Each row is a point. The window is the flat piece filled in between its corners: a triangle in 3 columns, a solid with four corners in 4, and so on. A path goes straight from each point to the next, and from the last back to the first. After which points does the path pass through the window?

Window (4 x 4):
[-24 14 5 -2]
[7 26 -28 -47]
[56 -74 7 -17]
[-54 15 -36 20]
Path:
(1): [-39 28 -34 -58]
(2): [-8 33 -26 38]
(3): [-14 76 -27 15]
(4): [-58 -8 -32 -29]
(5): [-4 -1 0 -61]
(6): [25 2 1 42]
(7): [-21 32 1 49]
(8): [-39 21 -28 -27]
Through the window after points: none

Window (6 x 6):
[74 -29 -42 -4 -18 10]
[14 12 -7 3 -32 3]
[-76 -47 59 24 -3 35]
[-16 31 -22 33 40 -44]
[4 46 30 -18 33 82]
[-63 -65 -40 2 -24 -53]
Path:
(1): [15 -62 32 -47 -8 -23]
(2): [-24 1 -24 36 -3 -19]
(3): [1 -4 -48 45 -18 -24]
(4): [-13 -15 12 -6 25 -32]
(5): [2 -13 5 -10 -7 -12]
(6): [-46 4 -119 26 5 -18]
(7): [-31 -22 -44 95 -5 -10]
(8): [-47 -56 -11 -76 -32 -47]
(9): [-18 -3 28 2 6 -16]
(10): [-4 9 -45 35 -26 26]
(11): [10 -21 -37 34 -27 44]
(12): [65 2 -19 -28 31 -61]
(13): [35 -3 -9 -23 -5 -6]
(14): [16 27 -26 20 -17 32]
(15): [-24 -4 7 47 5 18]
(16): [-2 32 26 -13 19 6]
Through the window after points: 7, 9, 11

Window (9 x 9):
[13 -20 48 37 -6 -22 -11 -40 63]
[11 13 3 24 -6 -48 -9 34 3]
[-19 121 29 -39 73 -22 0 -4 -14]
[-31 8 -17 -3 33 22 18 -7 6]
[43 -31 -53 -63 8 -30 16 -15 -13]
[6 -15 0 11 3 14 -64 -7 -10]
[108 0 -11 22 14 25 -25 -31 -34]
[15 -21 -15 11 37 -16 -12 -59 -14]
[-1 53 9 21 -7 23 3 -48 -14]
Path:
(1): [41 20 -30 5 22 -7 -16 -58 11]
(2): [13 36 -45 18 30 -24 -3 -3 15]
(3): [36 -11 26 -5 -10 -2 -14 -13 -5]
(4): [10 20 22 -8 13 -9 -2 -26 -16]
(5): [14 35 -56 -14 28 4 -8 -21 2]
(6): [21 55 -40 -6 -19 31 -47 -56 43]
(7): [-9 -12 74 40 46 -42 15 20 -25]
(8): [5 -39 43 -15 17 4 -5 -16 2]
(9): [21 8 -49 13 -4 -4 -26 -15 -9]
(10): [36 37 -5 58 21 -8 -25 -13 73]
(11): [-12 -41 64 -21 -10 -25 8 -51 -3]
(12): [-1 -51 1 -16 24 -23 2 -9 -35]
Through the window after points: 4, 10, 12

Window (12 x 12):
[-6 -37 9 -15 -11 -23 -14 8 -26 9 -36 -29]
[-1 -41 -24 11 24 -44 20 -8 -4 -3 33 42]
[-8 -12 -15 11 -13 -4 106 31 -5 33 49 -6]
[-47 33 -27 -5 33 1 53 41 4 35 50 -5]
[34 21 41 -8 14 -6 -32 -49 75 76 -28 39]
[-12 22 -58 -40 -6 39 75 -29 -3 91 55 -25]
[36 25 8 -30 -8 -5 -28 1 41 84 -38 87]
[41 29 -29 37 -9 -18 -16 -35 40 71 -39 43]
[29 16 51 -28 -30 85 -38 9 -99 17 19 -74]
[30 -57 -32 6 51 -35 9 48 33 2 11 -2]
[34 -26 -18 -18 -49 -24 -25 0 0 -48 17 -52]
[6 -58 -10 11 -32 24 -35 -1 14 -36 -19 -7]
Path:
(1): [-43 -58 -25 1 3 -46 -29 16 44 77 45 -5]
(2): [1 -32 -10 4 -16 -21 -6 3 24 42 3 10]
(3): [16 12 -37 -31 33 -8 55 -11 2 -8 5 -17]
(4): [8 -2 -3 -20 13 14 49 11 27 -17 -21 16]
(5): [20 3 -5 3 5 -26 -30 -2 -3 88 34 8]
(6): [-12 -32 -1 0 -57 22 29 14 -11 63 37 -58]
(7): [19 23 -31 -25 38 8 25 -21 -3 11 13 29]
(8): [49 40 -9 -22 -18 67 47 -32 -16 -7 -22 -2]
Through the window after points: 6, 8
